Each row is a point. Each copy is the shape, with its points in the same order, stretched, turned, moved and blurred by noise. Is it also mirrored, or only turned?

Shape (5 x 2):
[[ 56  17]
 [ 32 -17]
 [ 24 -13]
 [-31  16]
 [-19 -82]]
Copy 1 (5 x 2):
[[ -4  59]
 [ -1  23]
 [  3  18]
 [ 57  -8]
 [  3 -57]]
Copy 1 is: mirrored
Copy 2 (5 x 2):
[[ -1  59]
 [-27  34]
 [-24  25]
 [  2 -22]
 [-77 -17]]
Copy 2 is: mirrored
Copy 3:
[[ 17 -37]
 [-14 -29]
 [-11 -23]
 [ 11  37]
 [-67  13]]
Copy 3 is: only turned

Shape:
[[ 17 -49  15]
 [ -3  20 -55]
 [ 40  -3  22]
 [-34  25 -41]
 [ -5 -21  37]
 [  9  -8  -3]
 [ -6 -55 -20]
 [ 62  70   6]]
Copy 1, 8 rows:
[[ 62 -27   3]
 [-53 -36 -12]
 [ 32  -1  21]
 [-65 -13 -50]
 [ 44  21 -18]
 [  6 -13  -4]
 [ 32 -50 -14]
 [-32  31  39]]
Copy 1 is: mirrored
Copy 2 (8 x 3):
[[-61   0  -3]
 [ 30  31 -55]
 [-17 -38  -8]
 [ 31  48 -31]
 [-38  -2  20]
 [-18   1 -14]
 [-53  46 -27]
 [ 51 -75 -31]]
Copy 2 is: only turned

Shape (8 x 4):
[[  7  29 -50   2]
 [  3  49  -8  11]
 [-21 -30   0  13]
 [ 10  19 -14  -2]
 [ 10 -39 -12  35]
 [ -6 -60  60  25]
 [ 19 -25 -23  34]
 [ 12   2  20 -21]]
Copy 1:
[[-15  61  -6  20]
 [-33  42 -10   8]
 [  5 -38  16  20]
 [-11  26 -12  16]
 [ -3 -20  15  55]
 [  6 -95   5  27]
 [-13  -1   7  58]
 [  4 -16 -37   2]]
Copy 1 is: mirrored
Copy 2 (8 x 4):
[[ 66  18  22   1]
 [  4  23  53  16]
 [  0 -46 -28  34]
 [ 17  -1  21  -9]
 [  9  -9 -58  14]
 [-78 -49 -57  12]
 [ 16   8 -39  10]
 [-19 -20  15 -23]]
Copy 2 is: mirrored

Shape (10 x 6):
[[ 19 -55   7  16 -11  11]
 [  8  52 -22 -72   8   4]
 [-23 -30  -6  26   4 -48]
 [-39 -33  13  28 -42  46]
 [-44  -6  61 -82   1  23]
 [  5  46  66  -8  10 -46]
 [ 43   6  28  -8  44   2]
 [ 33  48   3  19 -12 -10]
 [ 49  51 -35  11 -49 -46]
 [  3   6 -41  -6 -21 -28]]
Copy 1:
[[ -4 -48  -6 -28   7  14]
 [-27  42  -6 -28 -67 -24]
 [-10  14  -5   3  48  -6]
 [-37 -27  -7  -3  -8  60]
 [-50  46 -39 -95   8  59]
 [  7  54  34 -65  14  31]
 [ 37   4  -4 -52 -16   8]
 [  1   3  44  -9 -48   2]
 [-28 -11  70   3 -59 -45]
 [-31   4   7  12 -16 -34]]
Copy 1 is: only turned
Copy 2 (10 x 6):
[[-17 -30  43 -21 -17  -8]
 [ 23  86 -49  -3 -25   2]
 [ -4 -38 -14  29  19 -36]
 [ 16 -47  20  19 -40  49]
 [ 60  65  24  49 -57  -7]
 [-31  57   0  73   4  -9]
 [-27  53  31  -8  32  -2]
 [-48  31 -28   8  -2  27]
 [-82  20 -64   4 -30  -9]
 [-10   1 -44  -6 -19 -16]]
Copy 2 is: mirrored
Copy 3, 10 rows:
[[-18 -33  39  27 -11  10]
 [ 20  21 -22 -66  43  18]
 [-16 -27 -18  40   9 -18]
 [-31 -11  39   6 -42 -40]
 [ -7  50  49 -24  66 -35]
 [ 48  47 -20  35  10 -12]
 [  2  24   2  26  -5  39]
 [ 41   2 -17   3 -34  15]
 [ 69 -40 -47 -17 -21   8]
 [ 15 -37 -25 -18  10  -6]]
Copy 3 is: only turned

Shape:
[[-10   9  -9  46  22 -13  19  24  17]
 [  3  13 -24   6  60  10  40 -44 -29]
 [-36   4   6 -38  50  11  46 -17 -37]
 [ 32   6   3 -10  39  18   3   3  10]
 [  5  17 -39  27 -16 -24  11  66  38]
 [-14 -29  34 -50  38 -24  51 -51  15]
 [  5  14  -1  -3  -1  37  54 -34 -20]
 [  7  46 -24  46 -20 -47  -4  36  19]
 [  1  -7 -28  21  -2   6  12  23  12]
 [  9  17  28  36   7   0   9  23 -37]
 [ 20  44 -23  39 -22 -38 -19  28  24]
 [-59  21 -42  18 -32  17 -61  15  75]
 [  1 -14 -11 -36  31 -24   9 -11 -26]
 [  6 -44  -3  -5  25  -4  35 -42 -44]
 [ -9 -10   3  35  56  30  24 -36 -24]]
Copy 1:
[[ -2   8  31 -20 -20   4  -3 -14  20]
 [ 22  25 -22 -38  25 -13  30 -72 -13]
 [-30   6 -42 -53  24  -7  47 -24 -26]
 [  9   0 -22 -53   6 -55 -10 -12 -12]
 [ -2  32  35  -5 -55  11 -46  41  -2]
 [-30 -48 -14 -82 -11 -36  65 -52 -64]
 [ 25  -8 -33 -58  19  22  16 -28 -26]
 [-11  32  46  -4 -35  14 -70   3  -1]
 [ 22   9   8  -7 -18   4  -9  12  -5]
 [-12   7  16 -46  45  -1 -17   3  10]
 [ -3  19  37  -2 -33  -4 -84   2  -8]
 [  3 -47 -22  77 -93   4 -73  18  22]
 [-11  16 -11 -28  20 -40  14 -15 -54]
 [ 30  -3   2 -35  47 -17  57 -39 -47]
 [ 27 -10 -12 -31  39 -17  45 -60  20]]
Copy 1 is: only turned
Copy 2:
[[-22   4  12   1  37 -19  27  31 -22]
 [ -8 -38  53 -16  46  32  61  14  16]
 [-48 -71  31 -26   1  26  27  -6  22]
 [ -2 -12  36 -10  13  19 -22   7  24]
 [-23  11 -18   3  36 -69   0  50   8]
 [-21 -71 -18 -44  14  66 -16 -12   6]
 [  0 -20   8  -5 -27  31  54  26  27]
 [  1  29   3  -6  38 -60  37  17  -8]
 [-25   6  -6  26  24 -20  14  31  11]
 [  1  -6  42  17 -10  -4  32 -12 -25]
 [ 11  41   5  -2  33 -47  22   9   5]
 [-79  91 -44  12  20 -33  -1  19  47]
 [-25 -51  20   1  39  11  -4 -28  23]
 [-10 -51  11  36  30  47  32 -16   0]
 [-19 -13  48  15  26  47  49   8 -13]]
Copy 2 is: mirrored
Copy 3:
[[ 12 -21  -7  22  17   6  10  25   3]
 [-41 -40 -17 -46  43  23  39 -30  15]
 [-84 -10  -5 -14   3  14  25 -32  23]
 [  0   8  21 -44  26   1   0  19  42]
 [ 27 -43 -17  34  -5 -40 -38  48   8]
 [-33 -21  23 -22 -12  41  36 -93  58]
 [-35  -7 -48 -46   7  43   5 -14  10]
 [ 45 -26 -53  25   3 -52  -1  23   8]
 [  3 -24  -9   2   8  -8 -21  10  -5]
 [-11  33  -6 -17  -2   3  28  41 -34]
 [ 52  -4 -43  13   6 -54 -16  24   9]
 [ 27  30 -48  60  29 -22 -95  -9  57]
 [-39 -30  17 -27   2 -24   7 -32  13]
 [-30 -27  25 -55  13  34  20 -57 -21]
 [-36  -3  12 -29  51  52  35 -15 -14]]
Copy 3 is: only turned

Shape, 14 rows:
[[ 16  -3   6 -11  23  15  55 -44   6  -1 -28]
 [-15 -16  -5   9  13  17 -15  16   7   4  15]
 [ 16 -19  16  12   6  16 -30   5  -7 -12   5]
 [  6  -6  20  29  13 -18 -28  18   4  94   2]
 [-17 -14  13  -2  13   1 -22 -25 -21 -13  17]
 [ -2  20  19  10  -5  15  23   3  -3  -4 -32]
 [  1  11  -4   8 -33  15 -26   4 -22  -3  15]
 [  1  -7 -21   3  -8  14 -23  16 -43  -3  -5]
 [ 15  -1  11  -9   4  20  -1  -6   8 -12   9]
 [  4   0   1 -13 -24  15 -24  10 -16  28   9]
 [ 23   1  20  18  12  18  67  13   0   9   5]
 [  7  24  12  -8  27  12   0  16 -20   1  12]
 [ -5 -16  12  -1  -2 -36 -17  20  -2 -11 -14]
 [ 21  -8 -48  37   0   0   9 -11   7 -14   6]]
Copy 1, 14 rows:
[[-33  19 -54 -11  35  13  56  13 -40 -23  -4]
 [-11  12   1  -7  10  -4 -28  18  24  27  -3]
 [-15 -13  33  16  11  22 -14  14   8   2  25]
 [ 66 -15   0 -10  82  27 -95   2  43 -17 -43]
 [ -7  16  26 -32  -7  18  -8 -10 -10  23  28]
 [-20  19  -4  12   3   9   2  -3 -14 -46 -30]
 [ 25 -16  47  22 -20 -16 -19  -7 -15   5  -7]
 [ 13 -18  46  -8   0 -20 -23  14   5  -4  25]
 [ -9   7  -9  25   9   8  15   3 -14   4  12]
 [ 50  -9  19  20  10 -13 -26   8   3   3  -8]
 [-36  11 -18  22  66   6  49   6  -5 -34 -47]
 [  1  31   3   8  34  -4 -18 -26 -14 -15  22]
 [  6 -13   4 -23 -19  16 -14 -15  52 -39   9]
 [-22 -51  -1 -14   5 -29  10   9  -1  19  -4]]
Copy 1 is: only turned
Copy 2:
[[ 32  27 -14  26 -14  -5  22  16  14  20 -47]
 [ -4  -4  28  13  19  -3  19 -14 -13   7   8]
 [ -8   6  39  13 -20 -11  19 -27  -3  -6   8]
 [ 39 -53  -5  -9  19 -62  64 -15 -23  29  16]
 [-30   7   5  38  -8 -10  -2 -18 -19  26   3]
 [  5  26   3   7 -18 -25  28  26  -2 -18  -6]
 [-25  -1  -6  -3 -24   4  -1 -23 -13 -18  29]
 [-18  -7  21 -17 -13 -14 -20 -28 -21  -8   8]
 [  5  16  11  20  -7   3  19 -22  13  -6   4]
 [  1 -13 -10 -11   0 -13  15 -41 -10 -15  11]
 [ 51  48  -6  -4  -1 -12  45  13  -7  27  -7]
 [ 22  20  11  26   1 -39  -3 -23  -7   4  21]
 [-38   3   8 -29   6 -30  24  -6  12  11  10]
 [ -6 -15  10 -16 -19  39  -5  13   9  21  14]]
Copy 2 is: mirrored

Shape, 16 rows:
[[-10  13 -16 -15  -1  14  -9  13  -4 -24 -75  11]
 [ -2  -4   0   9   7  -3  -5  50 -12  10  15  10]
 [ 11  18  17 -23   3  13  -9   1  17  22 -62 -32]
 [-11  37 -35  -1  12 -16  -3   5  22  41  15 -32]
 [ 16  29   7   1 -72  15  -1   6  -2 -18 -17  10]
 [  0 -11 -23   5  19  -6   7  -1  26  36   5 -37]
 [ -7 -53  11 -18  17  -3   5  12  10 -12  23 -14]
 [ 58 -53 -26  -4  17  -7  -9  15  -1  43  22  50]
 [ -3  -4  -8 -19  15 -20  -6   8   2 -63  23  -7]
 [ 26  30   1  -5   6  21 -10   7  12  29  29 -24]
 [ -9 -26  12 -19   9 -27  -6   3   8  44  18 -13]
 [ -8  37  14  54  15   0  -5   3  22  20  11 -29]
 [ -5 -10 -19   8  19 -21  11  59  50  35  22 -16]
 [-15 -49  -7 -13  18  20  57  14  15   9  18  18]
 [ -3  37  16  17 -23   0  14   0  38  42 -10  45]
 [ 16  -3  17 -12  -9   1  92   6   0  -7  19 -26]]
Copy 1:
[[-17 -28 -13  32  17  30  40 -43  22   7  11   1]
 [  1  16 -36  15 -15   3   3  13 -33 -17 -20 -20]
 [-10  10 -14 -18  33  38  34 -25  11  -4  -8  15]
 [ -1  63 -13  -7  10 -16   0 -10 -16 -18  14  10]
 [ 12   5  24  42 -14  26  31  22  25  23 -16   1]
 [ -7  45 -29 -21  19 -14 -15  10   3  -9  13  -4]
 [-10  -6 -19 -20  27   0 -47  21 -17  -8  -9   0]
 [-13  -1 -55 -62 -44 -49  -4  13 -23 -19 -27  10]
 [-20 -17  14  14   8  15 -56 -24 -10 -21  -4  -4]
 [ 15  50 -29 -16  -9  12 -22   6 -11 -11 -19  17]
 [ -5  21 -17 -43  17 -19 -10  16 -38  -5  -2   5]
 [ 34  48 -17  16   7   3  -9   1  -4 -13  21 -52]
 [-20  60 -41 -13  11 -27  -9  27 -26 -39 -40 -19]
 [  5   1 -62  10  31 -30 -26  51   2  -9 -14  12]
 [ 35  23  -4  14  11 -29  40   3   9  -4 -25 -16]
 [ 28  16  -4  27  28   2 -25  74  17 -46  -1  28]]
Copy 1 is: only turned
Copy 2, 16 rows:
[[-17  -7  -5 -44 -24  -1  13   1 -25  18  23  71]
 [-10  -3  15   3  16   0  49  21 -13 -13 -14  18]
 [  3   1  15 -37 -17   6 -21  20  14  60  32  42]
 [-35  29  -6  13 -11  -3   3  -9  49  31  -6 -18]
 [ 19   3 -59 -15 -20  32   8  43 -40 -24   3  32]
 [-12   6  19   0   3   0  -3  -7  58  11  16  -7]
 [  9 -43  40 -27  12  14  -6  28   5 -17   3 -16]
 [ -4 -15 -13  24  31 -57  60  28  -1 -29  68  -7]
 [-44 -20  -3 -48  12  11 -10  10 -23 -25 -24 -29]
 [-27  26   0   5  12   7 -15  29  12  27  15 -11]
 [ 18 -15  15   5 -11 -15  17  22  28  26  -4 -27]
 [ -1  69  11  -6  10   3 -16 -12   5  10 -31  15]
 [-16  21  45  -9   9  -1  59  21  39 -22  -3 -15]
 [ 24 -39  45 -12  20  48  40 -15   6 -20  37  -8]
 [ 40  50 -23 -18 -18   2  58  -8 -32  27  17   5]
 [ 24 -29  -6 -43  44  87   2  -7  21 -11   2 -20]]
Copy 2 is: only turned
Copy 3:
[[-44  86 -24   3   3  36   4 -14  -1  12  12 -26]
 [-43   7  43 -12  -5   1 -22   6 -23  -2  24  17]
 [ -7  62 -22 -52 -48 -10   5  -7 -13  29  31 -37]
 [  6  22  -3 -51 -11 -55  -8 -32 -17 -16  20  17]
 [-14   9 -67  20  -6  16   2  36 -23 -23   8  -5]
 [ -1   7  19 -47 -24 -23  -5 -36  12  -6  31 -23]
 [-12  -7  60  -7 -36  38  20 -11  20  11   3 -12]
 [  3 -45  39 -38 -11  63 -95 -22  28  -4  44 -10]
 [-16  18  30  14  -3  30  19   2  13  -1 -61   1]
 [  6 -19  -7 -62 -17 -30 -13   9 -20  19  14  12]
 [ 10   4  42 -23 -61  -7 -10 -36  -7   5  32   7]
 [-32   6  -1 -12 -15 -81  -3   1   0  15  17   3]
 [-20  19  59 -62 -23 -27 -21  14  14 -37  47   6]
 [ 13   1  66  10  17  41  16  -6  30  -1  48 -14]
 [ 17  30 -27  12 -12 -38 -36  22  12  -4  63  33]
 [ 50   1  42  14  19  -3  24  23 -17 -12   9 -56]]
Copy 3 is: mirrored

Shape:
[[-11 -49  28 -15  13   0  35 -17  18 -13   9  33]
 [-45 -29  24 -33  -4 -30  -8  10 -44 -47  -6 -33]
 [  1 -32  52 -25  16 -31   0 -12 -38  20 -20 -49]
 [ 21 -46 -15  14   7  -6  -7 -24  38 -29  39  -4]
 [-40 -41  17 -13 -13  23 -45  57 -47 -13  47  22]
 [ -3  26  18 -35  34 -47  22  46  -1 -29  31 -32]
 [  6  38  31 -39 -34 -42 -42   7   7  13  -3  43]
 [ 42  32 -11  13 -22  28  27  49 -50 -27 -28  38]
 [ 42  46  26  39  -9 -23 -25  70 -11 -44  -8  44]
 [-20  26  23 -42   6  29 -11  17 -35  12  29 -12]
 [-17 -37 -36 -24  19 -48 -15  44 -10  42   3 -44]
 [-50  42 -29  -2  27   6   3  47 -27  26 -32 -27]
 [ 36   0  -2  43 -13  -6   7  -8  28  44   9 -40]
 [ 48  14 -33 -13 -50 -39 -43 -18 -17 -34  -7 -27]
 [ 34  32  16  21  14   3 -26  11  25  -2  47  38]
 [ -6  45 -11  21 -49  12  14 -19 -42  54  40 -44]
 [ 30  35  13  -9 -55  44  12  54 -11 -36  -6   3]]
Copy 1:
[[-39  -2  -8  26 -22   4  22 -60 -40  -4   7 -37]
 [-77   3 -13 -31 -40  12 -32   1 -36 -20  -7 -50]
 [-32 -14  30 -28  -7 -26 -57 -34 -14   1  20 -62]
 [-55  10 -52  60 -10 -30  19 -16  16  19 -16 -26]
 [-83   1   8   9  22   1  20  24 -50 -47  36   3]
 [-15 -37  -8 -30 -17   2 -39  26 -62  35   3 -21]
 [  8  21   5 -10 -36 -14 -25  -8 -65 -79   9  61]
 [ -3   3  27 -28  63 -32  40  -7  -8 -38 -51 -16]
 [-17  37 -24 -12  70   0 -11   1 -30 -33 -27  40]
 [-14 -75  35 -31 -18 -16  -1   9  -9 -45  23   3]
 [-14  35  26   2 -22 -15  -9  66 -30  23  58 -64]
 [ 29 -23  46 -48   1  45   5  45  16 -22  45 -44]
 [ -2   3  32  26  22 -36  -7 -14  61  33  -9   3]
 [-32  46 -25   0 -28 -68 -17  36  18 -45 -61  -1]
 [  1 -21 -17  44  34  -2  -3  -9  -2 -26   3  42]
 [-16 -52  95   9  -8 -26  -4  27  53 -19 -41  33]
 [-26 -27  25 -56  18 -43  47 -12   8 -23 -46  46]]
Copy 1 is: mirrored
Copy 2 (17 x 12):
[[ 10 -29  26 -10  46  19 -27 -46   3   2  46 -47]
 [-45 -17 -49 -16  14  10 -59 -65  -9  19  31   6]
 [-21 -31 -21  -9 -22 -22 -55 -69 -23 -12 -24 -20]
 [ -6  -6  42 -28  52 -23 -13 -18 -24  30  55  -1]
 [-33 -20 -41 -42  35  26 -18  21 -25 -44  53  17]
 [-31 -39 -18  28  14 -35  -9 -18  31  -8  64  32]
 [ -6 -72  -8 -10   9  17  43 -47 -34   6 -17   4]
 [ 34 -22 -25  34 -15  59   8  39 -21  27  18   5]
 [ 16 -22 -44  14  15  -2  54  28 -48  29  56  18]
 [-21 -47 -43 -10   4  19 -21  18  24 -42 -28  14]
 [-55  18  33  42  -6 -14 -15 -31 -30 -22  35  30]
 [-41  37 -34  70  -6  33  -2  28  16 -18 -20  16]
 [-27 -10  51   2 -22 -38  11  -3 -30  10 -11 -30]
 [-10 -33   8 -11 -16   1  -1 -46 -59  76 -11  43]
 [ 17 -29   3 -20  38 -14  55  37  -4 -12  25  11]
 [-46 -17  18 -27 -66   9  22   6  30 -10 -45  -6]
 [-11 -83 -31  11  -4  27 -20  32 -26  25   3  -9]]
Copy 2 is: mirrored

Shape:
[[-30 -33  26  33 -39  33 -25  45  -6 -41  -1  35]
 [ 28   4   9  42  -3 -23  32 -20 -19 -33  -6  25]
 [ 18  -6   0   9  11  22 -13  -4  11  -9 -11 -26]
 [-31  21 -25  10 -20   4  12  -6  -6 -17  36  24]
 [-27 -22 -32  -6   2  -1  31  -6 -43  24  34  20]
 [ 32 -28 -32   9  20  39  17  -3  14  19   2 -32]
 [  9  37  15 -24  19  25   3  10  -7  18  22   0]
 [ 28 -12 -27  35 -49   3   1   7 -16  23   8 -17]
 [ 27   9  24   6  -5 -21 -12   6 -33 -26 -17 -25]
 [-16  -2  -8  37 -47  25  33  15 -43 -11 -23  28]
 [ 38   6 -24 -11  11 -24  32  -9 -27 -37   2  23]
 [-36 -11  13 -19 -47  18  10  19   5  21  12   7]
 [-22  27   4  33  -5   5 -23  32  21   9 -20  38]
 [ 14 -20  30   0  18  11 -22  40  29   7  18  -8]
 [ -4 -35   3  -7 -47  12 -29 -20  -2  -4  34  32]]
Copy 1 (15 x 12):
[[ 38  -5 -22   7  62  -2  -6 -49  12  95  27  11]
 [ 57  -5  -5 -23 -16 -17   8  -7 -25  16   3  15]
 [ 11  22  22   3  27   9 -14   2 -29  20   1   9]
 [ -6 -21 -28 -41  -7  -5  -3 -21  -9 -23 -21   6]
 [  0 -13 -12 -37 -20 -24  -9  13  40 -55 -46  64]
 [ -1   6  34  22  22   0 -13  19 -23 -21 -29  55]
 [ -3  11  13 -15 -11  33   1  -9  19 -37 -18 -16]
 [  4 -17   8  -2  20 -34  24  26 -15  -2   0  32]
 [ 34  17   2 -25   3 -11 -13  20  -4  36  17  -2]
 [ 41 -23 -40 -20  25  -6   8   3   2  18  -9  31]
 [ 46 -19   7 -20 -29 -35 -15   5  -5 -20 -41  -3]
 [-18 -11 -39  15   2  -5  -4 -15  22  -3  -3  22]
 [ 21  -2 -12 -15  40  15   4 -55  -3   7  39 -11]
 [  9   6  35  29   8   3 -10 -33  27  30  32   8]
 [  1   5 -15   8  15 -50  23 -15   9  30 -29  16]]
Copy 1 is: only turned
Copy 2 (15 x 12):
[[ 22   3 -42  14  37  15  18  74  -1  47   1 -17]
 [ 59  14  14  19 -20  16  36  -1  36 -12 -20  16]
 [-39  -1  15 -19  -2  20   1   1   9  -6  31   0]
 [ 20  37  24  47  11  24   8 -10   2  32  16  16]
 [ 11  41  28  41 -45   8   4 -10 -13  39 -29  13]
 [-71   9  46  -7 -59  50 -10  -1  12 -17  16   0]
 [-10  12   3  25  11   9 -39 -38  17  15  11 -31]
 [-27  25   2  48 -45   0  36  28 -11  -2  13  -4]
 [  2 -16 -23   0   4 -26  43  -3   6  12  13  -2]
 [ 14  14  18  68 -27 -13  25  49  26  45 -11   6]
 [ 16  37  30  24 -22  22  48 -41  47  -2 -29  24]
 [ -8 -11 -13  55  10   3 -18  21 -35  36 -17  -8]
 [ 32  19  32  24  55   8  -8  12   2  12  11 -39]
 [ -9 -18 -21 -21  21  39 -17  -2 -20  -3  -3 -47]
 [  8  59 -44  24  21  13   3  33 -14  -1  -9  21]]
Copy 2 is: only turned
Copy 3, 15 rows:
[[ 40 -44  15  22   2  21   0 -37  46  21  43 -11]
 [ 14   0  -2 -45  28 -39  17 -23 -21 -35   8  -6]
 [ -1   6  10 -38 -24  26   9   2  15   4 -16 -35]
 [-16 -16   3  15  34   6  35   9  27   8  13  59]
 [  5 -33 -27  -8  12  27  -3  19  -9  31   2  56]
 [ -7 -25  14 -73 -22  62  10  26   0  45 -32 -24]
 [-13  28 -43 -14 -11  32  41 -18   8  11 -25  15]
 [-29 -28  15 -41   9  51  18   7 -16  20  35 -24]
 [ 11  26 -24 -14 -11 -13  17  -4 -14 -47  13 -55]
 [ 17 -54   8   1   5  13  39 -29 -19   2  18  27]
 [  1 -32 -35 -26  27 -39  34  24   6 -21  -3 -15]
 [  2 -18  -3  48   9  27   7 -17   6  48   0   2]
 [-17   7  14  10 -25 -18  52 -44  20  38  23  40]
 [ 17  24 -10 -20 -17  27   2 -12  25  46   2 -44]
 [-17 -43  -6   9  31  36 -49 -17  49  20  24 -22]]
Copy 3 is: mirrored
Copy 4, 15 rows:
[[-15  51 -34  -7  54 -55 -34 -15 -18 -11  26  33]
 [-18 -50 -13  -5 -26  22   3   8  33 -17  12  38]
 [ 18 -21   2   2  11 -29   0  -8  29 -18 -37 -10]
 [-19  25  -5 -18   3  13 -12  37 -13   9  20  -2]
 [  0   0  10 -11 -17  -5   2  45 -54  16  17  24]
 [ 15 -29  16 -23 -17 -52  23  20  15 -33 -61  -7]
 [ 25   7  18  -3  29  10  29  -1  -3  -8 -16  -8]
 [-34 -35 -17 -15 -37 -24  12   1 -24 -59 -15 -18]
 [  0 -49  -7  37  22  -1   8 -25  15  -7  -3   4]
 [-38 -12 -48 -31   2  -2 -22   7 -41 -14  -6  32]
 [-26 -35  23  18 -10   7  29   9  31  14  -9  37]
 [ 12  49 -41  11   8  -9  -1  27 -53  -5  -1   6]
 [  1  32 -26 -47  -1  -5  -5 -45   3   0   3  -6]
 [ 37  20   3   5  23 -51  32 -14  19 -22   1  -1]
 [  0  42   6  30  -1 -19 -22  18 -23 -24  13  14]]
Copy 4 is: only turned
